Each wall is flat, endless, passes through zero and stands at right angles to its row. A trip goes straight from one point to another. Which walls does it cross, in order?
(in the rows, 128 means zero)

Walls:
(1): [122  98]
(2): [107 127]
(3): [176 111]
(4): [120 137]
(5): [115 149]
(6): [126  86]
(7): [72 96]
(8): [180 115]
(9): [147  92]
Trips:
[133 169] to [192 159] => 8, 3, 4, 5, 9
[157 118] to [142 190] => 1, 6, 9, 5, 4, 3, 8
[159  78] to [158 111] => none
[123 102] to [137  99] => 2
[123  85] to [104 122] => 8, 3, 4, 5, 9
[132  75] to [93 88] => 2, 8, 3
[ 92 138] to [184 165] => 7, 2, 8, 3, 4

Walls:
(1): [119  35  89 100 103 110]
(2): [ 86 138 116 121 143 164]
(3): [156  75  91 202 146 173]
(4): [147 116 119 150 122 117]
(5): [149 130 196 128 132 138]
(6): [113 167 115 151 101  57]
(7): [130 166 148 154 124  68]
(8): [127 111 123 156 149  96]
(9): [129 108 147  85 119 116]
Trips:
[163 123 104  86  74 144] to [124  93 112 105 143 144] => 4, 3, 2
[144 147 184 187  99 152] to [123 137 144 174 120 186] => 6, 2, 7
[134 173 145 106  74 121] to [184 193 207 138 147 119] => 9

Walls:
(1): [121 106 124 156 165 196 122 138 166 101 167]
(2): [ 99 151 196 141  94  64 172 144 134 130 169]
(3): [154 132  92 170  57 100 160 120  70 120 115]
(4): [104 120 148 136 145  84 173  89  85 140 125]
(5): [ 98 129 196 170 134 153 180 116 114 125 109]
(6): [141 148  83 155 139 154 124 140 157 119 129]
Trips:
[ 48 109 142 155  94 130 179 128  74  99 105] to [ 96 115 109  68 162 127 152 117 112 107  91] => 2, 3, 5
[146  60 125 137 149 125 125 134 197 112  57] to [108 142 186 113 107 172 122 133 110 102 111] => 5, 6, 2
[159 119 148  65  95 162 208  92 131 128 111] to [181 101  66 113  64  98 135 183 179 160  94] => 2, 4, 5, 6
[162  78 156 120  83 115 122 166 149 163 130] to [145 155 144 150 152 143  64  90 161 138 158] => 3, 1, 6, 2
[149 153  86  95  93 144 118  99 157 119 121] to [134 202 114  69 111 133 117 157 159 197 165] => 3, 2
[109 123  82 150 102  97 104 122 146 162 155] to [179  89 167  57 130  38 138 102 139  89  95] => 4, 6, 3

Walls:
(1): [108 111 104 135 103 171 147 156 120 121 142  79 158 150  87 114  90 120
 159 170]
(2): [101 131 156 123 126 112 124 157 105 169 206  66 136 145 171 163 114 144
 126 112]
(3): [121 141 114 178  51 152 135 181 125 134  81 107 129 147 148 147  95 140
 128 108]
(4): [121 182 107 100 114  89  88 162  92 197 114  79 102 179 111 139 158 131
  58 102]
(5): [169 132 123 162 136 132 118 110 217  84  83 149 121  91  92 113 144 211
 114 126]
(6): [174 133 166 116 116  92  98 164 131 140 137 148  94 146  95 104 140 163
 136 136]
(7): [146  71 123  95 152 159 173  99 118 137 123 155  84 156 130 209 111 138
 199 180]
(8): [136 156 110  99  51 115 205 138 138  93 199 129 154 105 139 182 112 123
 157  97]
(9): [ 95 118 126 178 190 106 115 155 156 112 137  78  94  80 120  93  98 128
  99 132]
(10): [148  85  69 136  68 152 147 132 132 121 155 118 178 106  89 155 159 105
  71 152]
(11): [ 90 131  83 171  90 127 119  98 124 133 102 122  94 143 161 117 127 162
 108 175]
(12): [104 122 145  46  79 152  70 152 193  76  84  93 150 140 118  98  90 154
 163 162]
Trips:
[126 132 123  54  79  93 162 131 111 134 105 178 122 105 115 141 101 168
 146 146] to [127 173 156 124  59 133 110 146 128 118 195 115  98 153 172  57  94 124
 170 148] => 5, 1, 2, 7
[128 175 114 127 116  87 142 133 121 111 161  70 162 124  49 102 152 110
 167 172] to [ 81 180  83  99 150 130  68  66 122 103  56 138 153  74 187 119 121 128
 102 151] => 2, 6, 11, 5, 8, 10, 1

Walls:
(1): [111 125 134 164 155 125 139 127  96 101  93 150 135  72 167 111 134 105
 160  29  95  95 117 125 169  89 105 179  67 113 121 130 119  82 102 155
 160 134 131  82 125 131 102 140  98  80 172  84]
(2): [ 76 112 112 159 168 105  95 134 134 116 109 152 118 152 155 140 110 192
 170 126 111  94  95 127 141 126 116  71 152  74 121 139 139 135 111 135
 131 162  64 169 114 179 149 126 142 122  59 151]
(3): [186 109  63 119 128 137 143 148 133  81 165 128 107 167  91 104 146 174
 121 111 106  86  99 146 170  88  94  71 126  88 113 137 114 143 112 105
 174 115 144 102 151 136 169 175 121 111 165  76]
(4): [125  60 159 117 135 153 199 134 124 134  74 162 138 172 130 130 110 132
 147 125 155 116 141 141 131  84 159 121 113 122 158 152 104 150 100 115
 117 204 127 134 110  99 117 151 131 172  73  69]
(5): [110 118 107 121 110 113 146  38 174 122 189 126 167 168 106 143 103 134
 157 117 165 160 163 112 129 161 121 197 129 133 115 151  79 147 152 113
 156 103 143 173  62 102  51 167  54 144 130 183]
(6): [163  98 144 167 171 123 115 110 141  97 135 114 131 188 152 152 161  86
 110 184 124 141 119 156  92 196 161 100 115  56  58 142  77  55 188 141
 159 143 116 111 130 108 161 115  86 170 118 152]
Trips:
[174 107 132 148 132 131 172  99 142 117 122 170 164  98 137 125  95 151
 131  72 207 160  67 182 135  70 152 161 171  86 136 154  73 121 168 175
 123 109 111  88 184 127 112 130 132  91  88 173] to [ 94 146  10 136 180 140 118  61 142  71 163 106 129 138 142 137 154 141
 145 153 132 140 136  84 199 110 140 111 135 137 129 103 101 173 169  98
  94 152 137 131 112  78 147 104 128 133 116 118] => 1, 4
[110 175 149 117 161  80 123 154 113 142 119 119 132 185  94 114 126  74
 100 127 167 118 177 147 107 165 159 172 144  88 104 136 216 137 119 133
 143 126 140 152 158 169  89 142 135 182  98 124] to [149 133 139 166  59 143 121 124  79 175 163 110 128 172 140 159  75 120
 100 138 123  84  77  47  77 147 129 124  69 141  89 123 166 125  95 156
 175 164 171 150 141 138 105 139  97 113 178 128] => 4, 1, 3
[194 103 139 112 115 123 112 143  87 139 118 150 137 147 125 130 141 152
 171 140 107 193 111 165  61 178  84 133  74 180 150 157  57  98 173 176
 134 145 178 168 130  39  84 161 177 115 173 156] to [127 138 112 129 105  93 124 119 116 177 196 166  85 141 121 120 144 106
 165 132  98 127 105 107 153 126 117  99 149 141 107 167 145 101 138 108
 111 110 127 125 108 139 124 145 129 121  74 112] => 4, 3, 2, 6

Walls:
(1): [174  88 123  89 131 139 152 129 125 192 171 164 179  79 191 173 144 183
 144 127 118 148 182 114 103 135  97 119 194 172 185 129 104  92  94  96
  94  60 131 135 133 117 101 130 116 120  74 178]
(2): [121 108  76 192 138  98 150 145  69 136 124 143 109 153 152  98 182  71
  97 123 132  93 123 160 129  66 178 108 155 102 133  80 159 111 101 174
 122 152 135 191  68 161 205 120 128 154 104 182]
(3): [148 132  91 154 138 101  96 128 110 143 110  88  75 139 142 158 116 123
 187 109  80 139  43 111  81 143 100 156 134 138 112 111 151  69 172 143
 127  89  83 101  46 132 113 108 177  86 161 114]
(4): [156  71  89 144 201 131 108 137 105 123 107 177 151  94 127 112 119  83
 133 114 179  99 110 159  98 132 124 129 139 141 116 126 148 151  92 126
 129 123  97 134 139  93 151 165 109 120 151 203]
(5): [ 97  93 115 139 162 112 106 136 164 109 138 128 107 127 120 141 173 137
 135 172 104 121 151 103 138 168  58 102 132 216  93 125 163 101  76 121
 144 170 148 177 162 163  77 108 201  76 141 121]
(6): [107 170 146  76 148 171 145 102 103 143 140 104 163 134 111 177 166 127
 121 145 141 145 128 163 138  92 158 130 150 142  72 154 142 131 164 150
 136 138 203 182  97 161 110  78 143  74 111 123]
(7): [177  90  72  70 165 126 165 101 156 194 162  89 134 206 176  40 172 126
  94 117 106 142  90 121 107 134 139 122 101 135 177  94 114 130 117 134
 145 176 193 150 177 117 123 113 170 139 100  88]
(8): [182  98 120 130 109 129 137 154 112 156 156 135  99 184  84  72 132  67
  97 185 114 101 101 201 142 149 104 154 111 109 122 168  49 116 169  66
 102 120 151 107 163  99 147  46 176 128 150 106]
Trips:
[121 105 120 145  65 114 173  90  98  58 171 125 126 100  99 144  43 121
  95 201 189 113 146 124 121  80  72 124 139 140 166 136 104 140 116  93
 138 133  84 133  92 105 109 101  92 142 138 153] to [131 137 171 119  96 200  43 150 179 112 172  91 101 127 138  85  92  91
 172 112 119 111  44 120 173 132 141 111 121 117 131 108 135 128  87 202
 153  98 136 156 116  95 140 187 105 169 167 177] => 1, 8, 2, 3
[119 127 110 145  84  90  97  97 105 107 107 184 126  87  91 159 147 126
  93 118 182 174 138 145  73 112 113 105  96 107 147 100  86 102 144 164
 110 114 107 143 196  56 128 148 146 131 158 136] to [139 159  83 131 130 170  85 224 115  94 129 143 155 140  68  89 110  83
 127  83 109 128 139 155 149 108 125 126  93 144 120 147 138 174  98 152
 190  72 145 113 127 144 120 105 125 108 108 155] => 1, 2, 6
[ 72  42 185 135  99 120  85 113 161  85  67 117 109 135 126 147 123 184
 114  94  89 179 191 123 158 161  92 133  84 193  89  76  90 136 118 111
 108 111 174 113 162 133  73 142 114  78 113  66] to [ 90  39 107  54 120 129 113 141 109 163  83 134 180  92 164 152  66 151
 187 163 107 119 143  74 112 118 120 100 107 106 159 121 104 122 109 128
 174 149  76 112  74  61  90 157 122 158 190 122] => 3, 4, 5
[ 97  89 177 125 175  90 110 147 123 100 144  81 131 133  95 129 176 133
 148  89 117 127 150 113  86 110 185 163 130 127  37 115 146 115 134  53
 193 118  85 158 132 141 153 119 106  97 143 127] to [151 122 107 133 127 103 136  62 128  81  71 142 129 109 119 128 141 119
 206 197  90 153 124  89 121 157 115 100  96 133 138 146 141  96  56 117
 129 145 126 113 146 113 165 106 153 109 101  72] => 2, 6, 4, 7
[168 146 132 154  83 131 116  57 128  98 150 103 152 145  94 153 129 116
 160  90 161 149 129 159 136 101  90 144 107  83 101 109 146 122 124  70
 154 102 146 163 118 111  79 186 126 177  90 105] to [183  97 112 125 109 115 153 110  82 148 118  99 108 125 116 180 135  85
 185 103 108 103 138 125 145 157 156  41 134 140 123 149 139 123 196 138
 123  83 134 152 145 122  81 109 151 170 122 111] => 3, 1, 8, 7
[ 90 164  82  85 138 133 143  89 155 140  81 122 133 107  64 120 103  94
 192 144 107 140 133 157  97 106  95 123 136 121  86 126 144 179 121 128
 151 197  84  96 172 132 125 131 146 200 102  95] to [128  44 167 138 184 103  78 110 143 120 156  73  94 192 108 138 126 138
 170 104 104  99 144 119 121 104 103 103 105 120 206 125 157 154 172 185
 115 200 136  99 114 147  94 137 114 141 122  89] => 4, 3
[ 81 164  83 124 202  96 116 115 139 149 147  79 132 123 123  92  93 110
 164 150 129 171 160  51  81 121 116 128 144 136 155 141 174 177 111 178
 158 119 131 122 143 207 142 138 136 128 131  77] to [119 185 126 106 154  49  83 124 112 134 138 113 134 121 110 142 126 152
 122 112 111 116 118 166 142 165 138 116 153  67 119 101 142 113 119 143
 134 131 109 107 163 111 152 166 169 107 155 160] => 6, 4, 7, 2, 5

Walls:
(1): [121 117 156 124 166  94 121 180 103 117 133  92 127 157 147 109 165 151
 186 157 116 171  62 205  68  93 160  93 153 151 124 141  92 108 132 109
 148 202  99 130 185  90 133 146 109  87 147  89]
(2): [128 129 142  94 123 147 180 100 170 150  64 146 155 108 100  99 102 120
 111 140  96 140 156 202 148 140 115 120 104 143 128 185 125 118  85 160
 113 127 165  96 132 186 158 189 113 148  85 113]
(3): [141 155 165  73  68 113 146 106 145 123  64  77 180  97 150 133 171 113
 103 137 126  55 134 138  87 103 106  61 160 125 126 116 173 154 208 129
 199 196 134 194 119  82 118  94 145 114 122 109]
(4): [142 137 126 103 104 163 109 120 113  85  84 110  77 131 166 151 132 143
 144  99 127  65 125 153 138 134 128 132 106 119 127 116 136 120 123 132
  75  78 175 133 171 122 118 118  67 100 157 134]
(5): [ 93 136 148 129 137 142 158 136 125 113 113  99 159  92 104 138 123 146
 114 123 116  37 148 133  97 101  99 185 133 139 125 215 114 111 160 139
 162 159 147 158 172 113 138 133 149 131 158 125]
(6): [ 79 103 148 127 111 188 133  92  87 147 116 147 111 165 170  93 110 114
  90 135 110 154 114 117 163 139  98 148 172 124 117 141  83 150 153 111
 198 145 124  89 136  57 164 173 133 161 171 115]
(7): [ 83 141 114 119 125 175 114 135 102 112  45 137 106  89 107 148  86 210
 142 121 137 174 105 158 172 147  65 168 150 124 175 105 145 136  71 146
 128 143 132  88 143 132 141 101  89 115  83  64]
Trips:
[117 106 107 120 112 104 132 100 168  72 189 167 114 178  91 143 101  68
  57 143 125 104  80 143 112 119  64 116  61 120  95  88 135 154 118 183
  80 111 116 126  94 163 113 182 174  83  91 167] to [132  88 106 129  59 121 176 134  90 121 149 181 147 179  99  99  90 133
  78  88 117 141 127 110  99 165 135 112  48  92 191 178 134 175 137 167
 146 153 100 133 104 145  79 120 143 136 117 124] => 6
[107 144  87 137 115 161 118 159 114 117 163 102  59 157 174 144 122 135
 124  89 101 157 132 109 143  91 123 132 145 133 118 117 139 132 143 128
 156 117 139 178  39 143  73 114 126  94 146 162] to [118 152 162 136  91 134 142 152 149 141 155 128  86 170 121  75 139 115
 147 165 141 124 115 133 134 136 108 176 124 122 154  80  85 144 135 168
 185 178 156 123  82 140 228 113 161 110 157 153] => 4, 3, 1, 5
[117 108 120 169 124 118 129 123 110 172 158 103 130 142 174 142 152 168
 154 128 138 149 149 120 103 131 150 108 115  95 138 114 134 128 150 125
  84 201 159 133 178 144  89 107 100 168 170 142] to [156  99 104 198 193 222  97 150  69 190 145 135  90 106 198 121 147 179
 140 157  83 114  76 104 166 113 105  69 192 141 130 103 177 167 146 145
 130  76 103 171 143  97 171 130 132  98 134 132] => 6, 7
[102 132 119  81 123 118  94 189 202 171 113 125  87 228 102 128 142 110
 151  98 133 145 103 104  92  78 156 104 184 126 145  97 160  84 115 115
 133 103 185 143 159 129 137 130 146 100 148 122] to [105 113 131 164 160 120 167 141  74 142 128 129 137 138 135 153 107  37
   8 170 141 148 105 125  80 168 107 145 169 104  81 149 132 133 173 151
 154 114  89 159 142 109  58  66 191 107 140 157] => 4, 6, 5, 1
